Every row gives one point. To make a cloud, some directions were put in groups of two or more. Within a group, all points are equally far from the middle, so they leave a hole (a ring in 2 directions, a hollow ball in 3). The other directions are filled evenly. Then the cloud was stretched, turned, moved and blurred a little. How many holes are there, and how many directions does each take, smallest first?

Cloud (14 x 2):
[[-0.72 -0.57]
 [-0.77  3.11]
 [ 0.47  1.50]
 [ 1.16  0.84]
 [ 1.21 -1.56]
 [ 2.15  0.79]
 [-0.71  2.51]
 [-1.02  0.02]
 [-2.07  1.23]
 [ 0.31 -0.90]
 [-2.15 -0.17]
 [ 0.69  0.82]
 [-2.28  0.66]
 [ 1.67 -0.46]]
Holes: 0

Cloud, 31 rows:
[[-2.66  0.58  0.08  1.77]
 [-1.60  1.14 -1.19 -2.23]
 [-1.49  1.51 -1.96 -0.66]
 [ 0.88 -0.98 -0.43 -1.75]
 [-2.26 -1.72 -0.26 -1.07]
 [-1.57  1.83  2.03 -1.15]
 [ 0.18  2.40  0.93  0.55]
 [-1.80  1.70 -1.75  0.13]
 [ 0.62 -1.55  1.38 -1.49]
 [ 1.18  0.23  1.38  1.44]
 [ 0.71 -1.22 -0.85 -1.31]
 [ 1.23 -0.46  2.33 -0.45]
 [ 0.86  1.71  0.41  1.12]
 [ 0.72 -0.71  2.43  0.82]
 [-2.21  0.06  1.51  1.83]
 [-2.12  0.81  0.85 -2.38]
 [-1.54 -0.87  0.72  2.34]
 [ 0.60 -1.02 -1.52 -0.17]
 [-1.92  2.03  1.22  0.86]
 [ 0.31  2.23  1.71 -0.63]
 [-0.66 -2.01 -1.10  0.40]
 [-1.86 -0.32  1.89  1.80]
 [-0.38 -2.05  1.30 -1.36]
 [-0.84  2.00 -1.51  0.51]
 [ 0.62 -1.60  0.07 -1.58]
 [ 0.73 -0.37 -0.78  1.60]
 [-0.28  1.57 -1.93 -0.04]
 [ 0.05  1.10 -0.23 -2.72]
 [-0.81  1.21 -1.28 -2.28]
 [ 0.90 -0.94  2.38 -0.53]
 [ 0.76 -1.02 -1.05 -1.22]]
Holes: 2 (2, 2)

Cloud:
[[-1.36 -0.93 -1.15 -1.98 -0.46  0.13]
 [-1.07 -1.76  0.83 -1.11 -1.24 -1.01]
 [-1.28 -0.04 -2.14  1.59  0.84  0.28]
 [-1.63 -2.43 -1.53 -0.68 -0.40  1.53]
 [-0.13 -2.65 -1.55 -0.14 -0.49  0.21]
 [-0.32  2.35  0.23  0.57 -0.15 -0.62]
 [-0.86  0.72  1.56 -2.01  0.28 -2.39]
 [ 0.72 -0.03 -2.00 -0.98  0.21  0.75]
 [ 0.26 -1.50  0.42 -3.01  2.04  0.15]
 [-1.58 -1.28 -0.74 -3.19  1.49 -1.06]
 [-0.14  1.28  1.51 -0.58 -0.62 -1.21]
 [-0.44  0.49  0.28 -1.11  1.04 -0.33]
 [-2.46 -0.73 -1.35 -2.81  1.27 -2.63]
 [-1.07  1.22 -0.22 -2.44 -0.55  0.12]
 [-1.33 -1.15  3.23 -2.20  1.83  0.01]
 [-0.40 -0.35 -0.04 -0.95 -0.99  0.10]
 [-2.43 -1.48 -0.58 -2.30 -0.85 -1.35]
 [-2.34 -2.83 -1.64 -1.61 -0.94 -0.38]
 [ 0.39 -2.53  0.47 -1.66  1.21  0.38]
 [-1.14  1.06 -0.20  0.56  1.56  2.09]
 [-0.60  1.83  1.76  0.42  0.40  1.29]
 [-1.76 -0.37  1.71 -0.88  0.26  0.54]
 [ 1.72 -1.24  0.91 -1.45  0.56 -2.25]
 [-2.48 -0.83 -0.96 -2.58  1.59 -2.00]
 [-2.04 -2.45  0.40 -1.05  1.55 -0.14]
 [-0.48  1.36 -1.21 -0.65  0.82  1.69]
 [-2.04 -0.78 -2.06  1.36  1.74  1.21]
 [-0.36  0.55  0.24 -1.84  1.39 -1.41]
 [-3.09 -0.13 -0.28  1.44  0.15  0.08]
 [-3.23 -0.88 -1.70  0.61  0.67  2.87]
 [-2.41  0.77  0.64  1.38 -1.52 -0.34]
 [-2.28  2.08  1.09  1.21  0.61  0.79]
 [-3.71 -2.94  0.89  0.37  0.65  0.20]
 [-1.05  1.86  0.41 -2.09 -0.75  0.72]
 [ 1.13 -0.60  0.05 -1.93  0.31  0.02]
 [-1.36  1.46 -0.95 -1.14  0.42 -0.88]
 [-0.97 -1.46 -1.33  0.82 -0.24  0.35]
 [-0.91 -1.14  1.04 -3.13 -0.71 -0.10]
 [-2.49  1.52  0.15 -0.02 -0.68  1.01]
 [ 0.56  0.65 -2.12 -1.53  0.17  0.06]
 [ 0.77  0.83  0.50 -1.65  2.86  1.08]
 [-1.56 -2.22  0.80  1.22  0.62  0.59]
 [ 0.69 -1.48  0.76  1.11  0.65 -0.65]
 [-2.31 -0.74 -2.16  1.40  0.92 -0.51]
 [-0.67  0.77 -0.55 -1.45  2.30  1.66]
 [ 0.10  1.68 -0.06  1.26 -0.50 -0.69]
 [-2.57 -1.71 -0.47 -0.17  0.71 -1.52]
 [-2.87  1.01 -1.09 -0.94  1.03  2.37]
 [ 0.00 -2.38 -1.10  0.94  0.66 -1.19]
 [ 1.47 -0.41 -2.55  0.37  0.27 -0.40]
 [-0.78 -1.45 -1.39 -2.28 -0.17  0.34]
 [ 1.11 -0.92  0.47  0.78  0.00  1.15]
 [-2.03 -1.19  1.90  0.21  1.43 -0.77]
 [-2.41 -0.53 -2.58  0.83  0.82 -0.32]
 [-1.69  0.05  0.40 -1.03  1.02  2.86]]
Holes: 0

Cloud (98 x 9):
[[ 3.20 -4.37 -1.43  0.39  1.10 -0.45  0.64  0.92  0.44]
 [-0.13 -3.11 -0.68  2.52  1.66  1.58  0.80  1.60  0.17]
 [ 0.94 -0.59 -2.88  0.30 -0.48  1.38  0.02  0.04 -1.32]
 [-0.31 -2.10 -2.98 -0.14 -0.39  2.20  2.27 -0.25  0.44]
 [ 3.12 -2.41 -1.73  0.74 -0.56  2.20 -0.66  0.76  1.07]
 [ 1.80  1.61 -2.10 -1.89  1.03 -0.34 -1.44 -0.60 -0.22]
 [-0.73 -1.92 -0.49  1.24 -0.01  1.02  1.03  3.29  0.15]
 [ 0.65 -0.32  0.19  0.70  0.67 -1.90 -2.68 -0.23  0.33]
 [ 2.79  0.31 -0.70  1.03 -2.14  0.32  0.10 -0.12 -0.97]
 [ 0.52 -2.04 -2.43 -0.51  0.58 -1.29  0.30 -0.13 -0.05]
 [-0.70 -2.34  0.20  1.10  0.30  1.82  1.48  1.16 -0.24]
 [-0.16 -1.76 -0.90 -2.04  1.36 -0.49  1.01  1.33 -1.21]
 [ 1.49  0.56 -1.44 -1.81  0.45  0.96  1.92  1.21  1.31]
 [-0.91 -0.08 -0.91  2.33  0.49 -0.19 -1.07  0.70 -1.24]
 [ 0.43 -1.57 -1.80 -0.16 -0.76  2.36 -0.07 -0.75 -0.71]
 [ 0.61 -0.37  0.28  3.65  0.96  0.00 -0.52  1.59 -0.24]
 [ 2.33 -0.28 -1.52 -1.97  1.50  0.64 -1.24 -1.84 -0.75]
 [ 2.86  1.05  1.27  0.90 -0.26  1.10  0.07  0.68 -2.15]
 [-1.19  0.76 -0.86  2.08 -0.80 -1.21  1.93  0.99 -1.23]
 [-0.79  1.26 -0.39  0.48  2.74  1.35 -0.46 -0.62 -0.33]
 [ 2.20 -3.15  0.76  0.92  0.96 -1.32 -1.70 -0.39 -0.94]
 [ 1.55  0.34 -1.82  1.03 -0.46  0.26  0.57 -1.02 -2.37]
 [ 2.62  0.05 -0.97 -0.20  3.34  0.75 -0.05  0.57 -1.31]
 [ 0.70  2.41  0.45 -0.64  0.48  1.98 -0.10  0.13 -1.56]
 [-1.31 -0.93 -2.62  1.83  0.67  0.28  1.29 -0.39 -0.62]
 [ 0.42  2.58 -1.06  1.76  0.47  0.38  2.34 -0.32 -0.11]
 [ 0.12 -1.69 -0.54 -0.44  0.56  1.61  1.14  1.32 -2.35]
 [ 2.70 -1.76 -0.86 -1.65 -0.54  0.90  2.45  0.42  1.02]
 [ 3.87 -1.40 -0.18 -0.48 -0.79 -0.66 -0.66 -2.24  0.18]
 [ 0.37 -3.06 -2.06  0.31 -0.58  1.65  1.50  1.71  0.39]
 [ 0.74 -2.15 -1.55 -1.50 -0.28 -0.53 -0.03  2.50 -0.76]
 [ 3.04 -2.05 -0.40  1.85  0.45  1.20  2.85  0.80 -1.37]
 [ 1.85  2.06  1.56 -0.88  0.41  1.15 -0.54 -1.88 -1.53]
 [ 0.31  0.02  0.07 -0.05  3.33 -0.11 -0.77  0.69 -0.09]
 [ 0.32 -1.01 -0.53  1.09  0.89 -0.67  0.08 -1.88 -2.17]
 [ 2.01 -2.12 -2.72 -0.64  0.55 -0.95  0.83  0.17 -0.31]
 [ 1.45 -2.15 -1.60 -0.52 -0.89 -0.98 -1.88  1.29 -0.71]
 [ 0.92  0.07 -0.70  0.74  1.47  3.20  0.60 -0.17  1.03]
 [ 0.69 -0.02 -3.86 -0.48 -1.04  0.71  0.25 -0.26 -0.47]
 [ 3.12  0.97 -0.20 -0.86  0.68 -1.05  0.60 -0.85 -0.57]
 [ 0.53  1.40 -1.78 -0.94 -0.54  2.27  2.22 -0.14 -0.43]
 [ 2.44  0.03  1.34 -0.59 -0.86  1.77 -0.56 -0.98 -2.27]
 [ 2.97 -0.07 -0.58  0.87  2.63  0.83 -0.01 -0.81 -1.20]
 [-1.68 -0.68 -0.44  0.76  0.31  1.33  0.90  1.12 -0.55]
 [ 0.44 -2.38  0.75 -0.46  1.29 -0.22  2.77 -0.91 -0.38]
 [-0.11 -0.17 -0.45  2.06 -2.00 -1.54 -0.36  0.50 -0.65]
 [ 0.83 -0.63  1.63  0.92 -1.19  0.03 -0.11  0.14  2.41]
 [-0.61 -1.36 -0.37  0.12 -1.57  1.75 -1.29 -0.77 -0.69]
 [ 2.58  0.28 -1.02 -2.12  0.94  0.32 -2.49 -1.36 -1.29]
 [ 0.27 -0.92  0.66  0.81  1.17 -1.59 -0.01 -2.45 -0.15]
 [ 1.43 -0.36 -2.10  1.33 -0.10  0.12  1.95  0.27 -2.33]
 [ 1.45  0.34 -0.38  1.05  0.06  0.72  3.23  1.37  2.03]
 [ 1.70  0.92 -0.01 -2.47  1.08  1.14  1.16 -1.10 -1.70]
 [ 0.95 -2.01 -2.05  0.65 -0.85  0.94 -0.41  2.21 -1.30]
 [ 1.25 -0.38  0.12  0.37 -0.04  1.72  0.06  1.70  2.30]
 [ 0.64  0.93  0.59 -1.75  1.95  1.15 -0.12 -1.67  1.02]
 [ 0.07  0.69  1.01 -1.23  2.37  0.38 -0.46  0.29  0.03]
 [ 2.05  0.44  0.06 -1.95  1.67  1.73 -1.72 -1.96 -0.28]
 [-0.03 -2.47  1.49  0.52  1.08  1.55 -0.48  0.49 -1.04]
 [ 0.69  2.21  1.24  1.09  1.10  0.68  1.24  0.40 -1.26]
 [ 2.72 -0.94  2.53  1.66  2.01 -0.70 -0.56 -0.40  0.68]
 [ 2.26 -3.13 -2.56  0.60 -0.66  0.89  0.20  0.56  0.87]
 [ 2.15  0.29 -1.98  0.67 -2.34 -0.21 -0.99 -1.07 -0.87]
 [ 2.61 -0.13 -0.54  1.57  0.91  1.56  1.99 -1.89 -0.34]
 [-0.12 -0.42  0.31  1.44  0.56  1.99  1.68  1.99  1.61]
 [ 2.43 -1.82  0.11 -2.25 -0.92  0.15  0.61 -0.45 -0.30]
 [ 1.86  0.02  1.47  2.61  1.96  1.05  0.90 -1.49  0.54]
 [ 2.40 -0.03 -2.50  0.65 -1.26 -0.16  1.16 -0.42  0.08]
 [ 1.08  1.03  0.20  2.40  2.22  0.73  1.96 -0.97  0.03]
 [ 0.17 -0.90 -0.81  2.80  0.36  0.48 -0.85  0.80  1.69]
 [ 0.71 -2.17  0.54  1.04 -1.35 -1.03  0.67 -1.45  2.01]
 [ 1.94  1.26  1.58  0.81  0.38  1.65  0.52  0.85 -1.14]
 [ 0.02 -1.26  1.37 -0.33  1.01 -0.62  1.52 -0.09 -1.56]
 [ 2.53  0.36 -2.29  1.45 -0.30  0.49  0.67  0.63 -0.06]
 [ 3.00 -2.19 -2.02  0.99 -0.89 -0.47  2.03  0.95  0.20]
 [ 2.71 -0.75 -1.70 -0.20 -1.29 -1.00  2.22  1.09 -0.54]
 [-0.14 -0.53  1.72  1.77 -0.44  1.29  0.16  1.78  0.32]
 [ 3.19  0.57  0.96 -0.10  0.65  0.41 -0.56 -3.00 -1.11]
 [ 2.83 -2.51 -0.09 -1.90  1.39  1.15 -0.51  0.73 -1.44]
 [ 2.22 -0.52 -1.05 -2.29 -0.98  0.40  1.58  0.74 -0.01]
 [ 2.77 -2.42 -1.66  0.63 -1.31 -0.33  2.06 -0.61  0.91]
 [ 1.94 -3.49  1.76  1.18 -0.39 -1.02  0.14 -1.01  1.75]
 [-0.01 -1.08  0.52  0.33 -0.14  0.33  1.49  0.86  2.60]
 [ 1.76 -3.30  1.19 -0.99  0.73  1.39  1.28 -1.27 -0.65]
 [ 0.64 -1.19  2.03  2.33  2.20  0.53  2.05 -0.61  0.39]
 [ 0.64 -2.66 -1.64  0.50 -1.58  0.57 -1.59 -0.11  0.73]
 [ 2.38  1.38 -0.10  0.56 -1.07  0.05  1.36  2.75 -0.48]
 [ 0.53 -3.01  1.23 -0.80  1.58  0.17  0.66  1.20 -0.12]
 [ 1.21  1.25  0.17 -0.70  2.81  1.63 -0.23  1.49 -1.62]
 [-0.77  2.06 -1.14  0.11  0.70  2.15  1.68  0.34  0.67]
 [ 2.25 -2.00 -0.93 -2.34 -0.36  0.93  1.93 -0.65  0.83]
 [ 1.71 -2.51  0.89 -0.81  0.17 -0.48  1.40 -1.40 -0.76]
 [ 0.38 -1.27  1.00  0.16  0.47 -0.58  1.12 -2.18 -1.41]
 [ 0.75 -0.04  2.27 -0.82  1.09 -0.08 -0.71 -0.03  0.67]
 [ 2.24  0.43 -1.42  0.49 -2.75 -0.47 -0.56 -0.80 -1.08]
 [-0.25 -2.28 -0.43 -0.09  2.51  0.43  0.09  0.00 -1.01]
 [ 1.01 -2.41  1.30 -0.67  1.18 -0.78  1.98  1.69 -1.55]
 [-0.14 -2.16 -0.39  0.80 -1.08 -0.38  2.89 -0.08  1.96]]
Holes: 3 (2, 2, 2)

Cloud, 105 rows:
[[-0.93 -0.01  0.65 -0.84 -1.21 -2.81  1.10  0.19 -1.87]
 [-0.82 -0.77  3.10 -1.45 -1.09  0.09  0.50 -1.21  1.13]
 [ 0.56  2.10 -0.80 -0.10  0.55  2.72  0.88 -1.15  1.26]
 [ 0.17  0.83 -1.46 -1.65  0.53  0.76  2.53 -1.84 -0.92]
 [ 0.35 -2.19 -1.12 -1.23 -0.94  2.20 -0.90 -0.57  1.29]
 [-0.27 -1.21  2.80  0.18 -0.12  1.48  1.05 -1.07  0.04]
 [ 0.97  1.25  0.07  2.10 -1.79 -2.13  2.08 -0.43  0.66]
 [ 1.39 -0.05 -1.20  1.99 -0.96  0.55  2.42 -2.98  1.28]
 [-0.04  0.49 -1.24 -0.98  1.17 -1.08 -1.65 -2.34 -1.34]
 [ 1.12 -0.92 -0.81  2.38 -0.95  1.41  2.02 -2.16  0.63]
 [-0.51  0.07 -0.84 -2.27  0.30  2.04  1.46 -0.13  0.47]
 [ 0.36 -0.01 -0.22 -1.24 -0.86  0.48  0.70 -3.41  3.27]
 [-0.37 -1.59 -0.17 -0.88  1.47 -0.63 -0.55 -2.77  0.34]
 [ 1.11  1.50  0.18  0.56 -0.08  0.30 -1.61 -2.46  1.53]
 [-0.40 -1.27 -1.79  0.73 -1.86 -1.70  2.40 -2.06 -1.48]
 [-1.73  0.80  1.27  1.14  0.23 -1.42 -1.03 -1.10  0.27]
 [ 0.48 -1.33 -0.17  1.93 -0.16 -0.50  1.92 -3.28  0.59]
 [-1.25 -1.73 -1.86  1.84  0.06  0.47  0.44 -0.75  1.84]
 [ 0.21 -0.56  2.37 -1.06 -1.52 -1.41  0.41  0.23  1.66]
 [ 2.25  1.47  0.76 -0.38 -0.82  0.10  1.87 -2.80  1.37]
 [-1.94 -0.50  2.27 -0.79  0.22  0.24  1.19 -0.59  1.84]
 [ 0.76 -1.72 -0.29 -0.49 -1.75  1.68 -0.75 -0.79 -1.51]
 [ 1.47 -1.60 -1.13 -1.16 -0.94 -0.14  2.32  0.05  2.39]
 [ 0.86 -2.47 -0.37 -0.39 -1.87  0.79  0.38  0.98  0.21]
 [-0.84  1.03 -0.92 -0.42 -1.13  0.13  2.19 -3.25  2.31]
 [-0.45 -0.22  0.92  1.58 -3.39  0.14  2.40 -2.64  2.08]
 [-1.35 -0.92 -1.18 -2.28 -1.27  0.25  1.57 -1.17 -0.16]
 [ 1.75 -1.34 -1.34  1.14 -2.16  1.14 -0.26  0.23  1.55]
 [-1.94  1.56 -0.89  0.12 -0.40 -0.93  1.52 -2.57  0.42]
 [ 3.09 -0.49 -1.11 -0.17 -1.43  0.04  0.22 -0.19  1.27]
 [-1.62  0.01  0.18  1.00  0.58 -2.63  1.11 -1.12  1.04]
 [-0.80 -0.86 -0.20  2.28  0.47 -1.23 -0.56 -1.28  2.13]
 [-0.18  1.16 -0.72 -0.38  0.03  2.94  0.82 -0.45 -1.30]
 [-0.56 -1.80  0.63 -1.01 -2.36  0.59 -1.55 -1.64  1.80]
 [-0.12  0.64  0.76  1.59  0.36  0.46 -1.05  0.60 -1.55]
 [-0.66 -0.94  0.47  2.70 -0.64  0.16  1.26 -1.12 -1.74]
 [ 0.28 -0.43  0.68 -2.83 -1.00  1.92  1.88  0.27  0.75]
 [ 0.64 -1.95  0.77  0.61 -1.00 -2.16  1.60  0.15  1.29]
 [ 0.09  1.14 -0.93  0.61  1.32  2.07  0.97  0.41  0.24]
 [-1.35  1.65 -1.63  0.55 -1.73 -2.16 -0.29 -0.25  1.18]
 [ 1.14  0.49 -0.38  0.20  1.13  2.52 -0.74 -0.55  2.42]
 [-1.70 -0.17  0.65 -0.06 -1.62  2.65 -0.65 -1.54 -0.19]
 [ 0.57  1.84 -1.47  2.33 -0.44 -1.50  1.79 -1.58  2.34]
 [-1.69  1.15 -1.03 -0.54 -0.70 -2.54  1.35 -1.22  0.35]
 [ 0.54 -1.15  1.05 -1.35 -3.06  1.98 -0.56 -0.35  1.60]
 [ 0.03 -1.91  0.38  0.42 -2.18 -2.33  0.40 -2.14 -0.10]
 [ 2.13 -0.12 -2.33  1.97  0.66 -1.21  1.25 -1.74  0.38]
 [-1.03  0.87 -0.80  1.10 -1.72  1.58  1.31 -1.49 -1.73]
 [ 2.33  0.69 -0.09 -0.52  1.49  0.50  1.58 -2.58  1.31]
 [ 1.87  1.39 -0.93  1.53 -0.02  0.40 -1.04 -0.17 -1.46]
 [ 2.26 -0.87  1.41 -2.07  0.14 -0.05 -0.37  0.23  0.49]
 [ 0.45 -2.98  0.59  0.64 -0.15 -1.03  1.76 -0.50  0.74]
 [-0.43  3.21  0.31 -0.14 -1.35  1.14 -0.08 -0.94  0.37]
 [ 0.43 -0.39 -1.69  1.42 -0.24 -1.51 -0.64  0.58  2.23]
 [ 2.45  0.09  0.62 -1.28 -0.15  1.37 -0.77 -0.71  2.53]
 [ 0.82 -2.02 -0.79  1.31 -1.79  0.41  2.63 -1.54  2.30]
 [-0.60  1.46 -0.06 -1.76 -0.75  0.33 -1.41  0.54  1.22]
 [ 0.83  1.06 -0.95 -2.29 -1.32  1.83  0.26  0.60  0.82]
 [-0.44 -3.25 -0.31 -0.21 -1.14 -0.39  1.79 -0.68  1.39]
 [ 0.02 -0.26 -0.44  0.95  1.78  2.47  0.05 -0.92 -1.04]
 [-2.57 -0.73 -1.19  1.15 -1.04 -1.48 -0.27 -2.03  1.72]
 [ 1.97  2.04  0.22 -1.13 -0.67 -1.49  1.31 -0.25  0.61]
 [ 1.00  1.07 -0.64 -0.73 -1.69 -1.62 -0.99 -0.20  0.86]
 [ 1.63  0.60 -0.73  1.33 -1.43  2.40  1.95  0.47  1.59]
 [-0.47 -0.93  1.44 -2.52 -0.81  0.66  0.95 -2.71  0.19]
 [ 1.75  1.62  0.15 -1.50 -2.26 -0.40  0.69 -1.45 -0.24]
 [ 1.08 -0.05  0.78 -1.48 -1.58  1.22  2.35 -2.94  0.14]
 [ 0.46 -1.54  0.67 -0.11 -0.80  3.36  1.31 -1.59  1.77]
 [ 0.88 -1.89 -0.77  0.80  1.18 -1.31  1.32 -1.22  1.53]
 [ 0.06  0.61 -0.57 -2.25 -0.19  0.01  2.03 -2.33  1.67]
 [ 0.61 -0.39 -2.23 -0.34 -2.77  0.00  2.44 -1.51  0.34]
 [-1.43 -1.84  0.24 -1.86 -1.99  0.93  0.58 -2.30  2.56]
 [ 1.11  0.63 -0.72  1.59 -2.13  0.86  1.53 -3.66  1.13]
 [ 0.62  0.37 -0.22  2.05 -2.28 -1.20 -0.24 -0.03 -0.86]
 [ 2.03  0.41 -1.43  1.72 -1.98 -0.88 -0.40 -1.78  0.93]
 [ 1.20  1.91 -2.08 -0.07  0.90 -0.30  0.99  0.66 -1.25]
 [-0.83 -0.80  0.88  1.39 -2.74  0.89  1.26 -2.53 -0.23]
 [-1.90  1.69  0.72 -0.33  0.51 -0.41  1.45 -0.32 -0.87]
 [-0.75  0.06  0.56 -0.31 -1.91 -0.25  3.72 -0.92  2.74]
 [ 1.35 -2.28 -0.87 -1.06 -1.86  0.87  1.08 -1.15 -1.81]
 [ 0.77  0.78 -2.92 -1.07  0.21  0.62 -0.16 -1.42  0.17]
 [ 0.51  0.83  1.34 -0.77 -1.66 -0.94 -0.32 -2.80  2.20]
 [ 1.88  1.42 -0.76  0.42 -2.30 -0.50  0.80 -2.87  2.36]
 [ 0.07  0.97 -1.79  2.53  0.56  0.78  0.23 -0.09 -0.55]
 [ 1.04  1.74  0.77  1.42 -1.69  1.89  1.31 -2.82  2.31]
 [ 0.22 -0.91  1.00  1.87  0.78  1.02  1.58  0.07 -0.86]
 [ 1.65  1.85 -1.27 -2.03 -0.20 -0.22  2.14 -0.96 -0.10]
 [-0.38  1.30 -0.26  1.71  1.42 -1.10 -0.12 -2.69  0.04]
 [ 0.47 -0.73  0.88 -1.07 -1.02  3.07  0.27 -2.23 -0.90]
 [ 0.88 -2.29 -0.60 -2.75 -0.71 -0.13  1.52 -1.93 -0.94]
 [ 0.27 -0.34  0.42 -0.21  1.48 -0.67 -0.61  0.99  1.84]
 [-0.94 -0.49  0.54 -0.98 -0.28 -2.09 -0.52  1.13 -0.65]
 [ 1.88 -0.11 -2.13  1.12 -1.61 -2.04  1.23 -0.19  0.53]
 [-0.71 -1.49 -0.77 -0.84 -1.01  1.28 -1.66 -0.89 -0.93]
 [-0.73 -2.70 -1.89  0.19 -2.24  1.10  0.31 -0.88  2.19]
 [-1.73  2.00 -0.95  1.14 -2.84  0.48  0.48 -0.81 -0.24]
 [ 0.93 -1.55 -0.83  0.39 -2.60 -0.30  0.32 -2.84  3.10]
 [ 2.49 -1.93  0.01  0.69 -1.26 -0.21  2.00 -0.49 -0.10]
 [-1.02 -2.44 -0.32  1.89 -1.22  0.10  1.82 -0.94 -0.03]
 [-0.21  0.71 -2.04  2.78 -0.06 -1.48 -0.42 -1.28  0.32]
 [-0.98  1.44 -1.40 -0.11  0.27  1.83  1.48 -0.03  2.43]
 [-1.28  0.53 -1.60 -1.51 -1.09  0.88  1.91  0.67  1.98]
 [ 0.30  1.59  0.43  0.24  0.59 -0.97  0.32  1.19  2.19]
 [ 0.02 -1.43 -0.97  1.49 -2.20 -1.14  1.28 -3.40  0.32]
 [-0.31  0.03  1.79 -0.35 -2.70 -0.20  1.78 -0.77 -1.20]]
Holes: 1 (8)
